Rows are points. Each copy is the shape, with its points in the same order, turned, moved and blurred by noise. Say if it was mirrored as well.
In the rows, 128 means zero.

Shape (5 x 2):
[[156 163]
 [164 103]
 [130 140]
 [ 44 177]
 [ 94 155]]
Copy 1, 5 rows:
[[136  75]
 [ 92 115]
 [141 109]
 [231 136]
 [174 121]]
Copy 1 is: only turned
Copy 2:
[[167 174]
 [188 111]
 [143 143]
 [ 56 164]
 [117 149]]
Copy 2 is: only turned

Shape:
[[122 173 174]
 [112 110  75]
 [113 151 214]
 [142 123  86]
 [107 125  71]
 [153  96  69]
 [120 176 147]
 [177 120  60]]
Copy 1 (8 x 3):
[[196  74 112]
 [113 154  98]
 [236  89 137]
 [108 124 117]
 [113 147  83]
 [ 90 143 128]
 [176  81  97]
 [ 68 119 128]]
Copy 1 is: only turned
Copy 2, 8 rows:
[[181  87 132]
 [ 75 116  94]
 [217 107 100]
 [ 84 130 126]
 [ 71 102 103]
 [ 67 157 119]
 [155  83 134]
 [ 60 151 151]]
Copy 2 is: only turned
Copy 3 (8 x 3):
[[154  55  94]
 [108 143 165]
 [153  61  66]
 [144 126 169]
 [ 99 126 177]
 [150 174 181]
 [141  64 125]
 [157 143 201]]
Copy 3 is: only turned
Copy 4, 8 rows:
[[ 87 133 142]
 [195 125  94]
 [ 85 141 189]
 [173  99  93]
 [183 132  84]
 [200  80  96]
 [100 133 118]
 [180  61  70]]
Copy 4 is: mirrored

Shape, 8 rows:
[[108  91 146 123]
 [ 92 123  98 141]
 [114 107  93 156]
 [120 147 135 114]
 [102 134 186 164]
 [106 149  92  80]
 [105  42 114 145]
 [234 176  84 123]]
Copy 1, 8 rows:
[[117 155 122 148]
 [125  95 123 159]
 [129 101  90 147]
 [132 114 157 113]
 [183 158 155 146]
 [ 82  85 160 124]
 [105 155  63 166]
 [137  67 108   7]]
Copy 1 is: mirrored
Copy 2 (8 x 4):
[[ 94 149 140 142]
 [110  86 111 147]
 [112 107  90 146]
 [119 101 158 121]
 [141 135 174 173]
 [ 82  66 148  99]
 [ 73 165  76 176]
 [205 111  98  37]]
Copy 2 is: mirrored

Shape, 11 rows:
[[122  97  67 136 150 143]
 [138  77 164  91 120 150]
 [220 139 141 139 145 103]
 [141 120  93 158 146 196]
 [ 48 165 107 116 195 119]
 [148 160 143  76 121  62]
 [131 174  55  40 153 136]
 [ 72 137 122 128 118 105]
 [ 45 132 155 120  86 153]
 [115  94 174 143 167 135]
 [ 38 129 100  59 117 151]]
Copy 1 (11 x 6):
[[ 98  96 142  80 171 151]
 [ 74 127 114 174 139 173]
 [122 186 172  94  94 174]
 [112 139 100  80 190 138]
 [ 59 105 168 117 171  35]
 [ 89 125 176 144  51 120]
 [ 25  85 113  60  78 104]
 [117  79 149 141 134  86]
 [125  88  84 191 147  74]
 [ 95 150 151 168 185 139]
 [ 57  45  87 144 138  84]]
Copy 1 is: only turned
Copy 2 (11 x 6):
[[138 174 152 165 174 114]
 [129 149 155 137  74  82]
 [109 131 132  46 134 124]
 [ 80 197 168 151 144 137]
 [107 114  72 216 172 134]
 [148  59 121 101 132 129]
 [105  67 183 166 196 118]
 [151 119 107 176 122 157]
 [130 129 126 206  66 167]
 [111 161  87 144  91  99]
 [140  95 154 242 122 124]]
Copy 2 is: only turned
